Each row of a before or after table is a point. One or more steps were done to the points. Then noise was added and the rows were shuffled. The steps act on columns, c1 being the first. Name the steps. A step turns or swaps two columns, mirrors them in a line or flattens them onto one, adds a multiple of one to another, or multiplies or shifts one. Angles are multiples of 10 degrees, from the lower column toward the higher: turns from -170 to 170, lines from 10 to 170 but not 90. Use the fewest steps. Two steps may share a column if one is a turn and the other turns, adds or multiplies; they go together, in the order done. Otherwise the lowest column goes first.

Before, 12 rows:
[[ 2.8  7.6 -0.4]
 [ 1.1  1.6 -1.1]
 [ 5.0 -8.5  8.4]
 [ 0.3  0.5 -6.6]
 [ 4.5  1.4  0.8]
 [ 5.9  2.0  0.0]
 [ 3.8  1.5  1.7]
 [-8.2 -2.1 -2.3]
 [-9.6  2.1  4.5]
 [-0.4  3.4  0.0]
 [-1.5 -0.5 -2.2]
 [-0.7  3.7  0.7]]
After, 12 rows:
[[  3.9  -6.9  -0.3]
 [ -2.3  -5.5   0.1]
 [  3.3  -1.7   0.3]
 [  0.4  -0.9  -6.8]
 [  3.4  -1.4   1.0]
 [ -1.6  -3.8   1.7]
 [  7.6   6.2   4.5]
 [  0.9  -1.5  -1.4]
 [  3.3   7.6  -2.6]
 [  0.4   1.3  -2.3]
 [ -1.6  -4.1   0.7]
 [-10.0   1.2   8.2]]
Steps: turn c1 and c2 by -130 degrees

Before:
[[-1.0 -2.0  1.3 -5.4]
 [-7.1 -3.4  0.2  3.1]
 [ 2.8  3.4 -0.8  1.7]
 [ 3.1 -5.3  3.4 -6.8]
 [-4.5 -0.7  6.2 -1.9]
 [ 0.6  7.1 -6.8  0.0]
 [ 4.1  4.9 -2.7  1.2]
 [ 3.5  5.8 -7.5 -0.3]]
After (8 x 4):
[[  0.2   2.9   1.3   8.3]
 [ -4.1   0.0  -1.0   5.7]
 [  1.2  -4.0  -4.6  -2.6]
 [-10.9   4.5  -1.8  -2.0]
 [ -1.9  -6.5  -8.5  -2.5]
 [ -7.7   0.6   3.9   1.5]
 [  0.5  -5.9  -9.6  -1.5]
 [  0.3  -2.6  -2.8  -2.8]]
Steps: shift c1 by -3.0; turn c2 and c4 by -160 degrees; shift c3 by -2.0

Before (9 x 6):
[[ 3.7  3.5 -6.5  1.4 -3.1  0.0]
 [ 5.9  0.8 -3.3 -5.6 -0.6 -0.8]
 [ 4.8 -5.8 -4.4 -8.0 -5.3 -1.0]
 [-7.7 -2.3  1.9  6.9  1.6  0.6]
 [-0.4 -3.6  2.6  5.5  4.1  2.1]
 [-1.1  0.9 -2.9  0.7  3.4  6.4]
 [-2.5 -2.6  2.3  7.6  5.2 -1.1]
 [ 0.6 -3.3  3.6  5.0 -2.4  3.5]
 [ 4.9  4.6 -1.3 -9.0 -3.7 -1.4]]
After (9 x 6):
[[  5.0  -4.6 -11.6  -7.3  -5.4  11.1]
 [ -7.7  -4.7  -2.4   6.7   0.9  -9.2]
 [  0.7  -7.1  -3.3   4.9  -2.7  -4.2]
 [ -1.3   2.7  -0.6   0.7   3.1   5.1]
 [ -3.4  -4.7  -2.8   7.0   5.0 -12.6]
 [ -0.8  -6.9  -4.0   5.9   4.5  -5.9]
 [  6.0   3.3  -0.9  -5.8  -0.8   8.2]
 [  3.5   9.3   0.7   2.2  -2.8  -2.7]
 [  4.3   7.3   6.4  -9.0  -3.3  12.7]]
Steps: multiply c2 by 2; turn c2 and c3 by 50 degrees; add -1.5 times c4 to c6
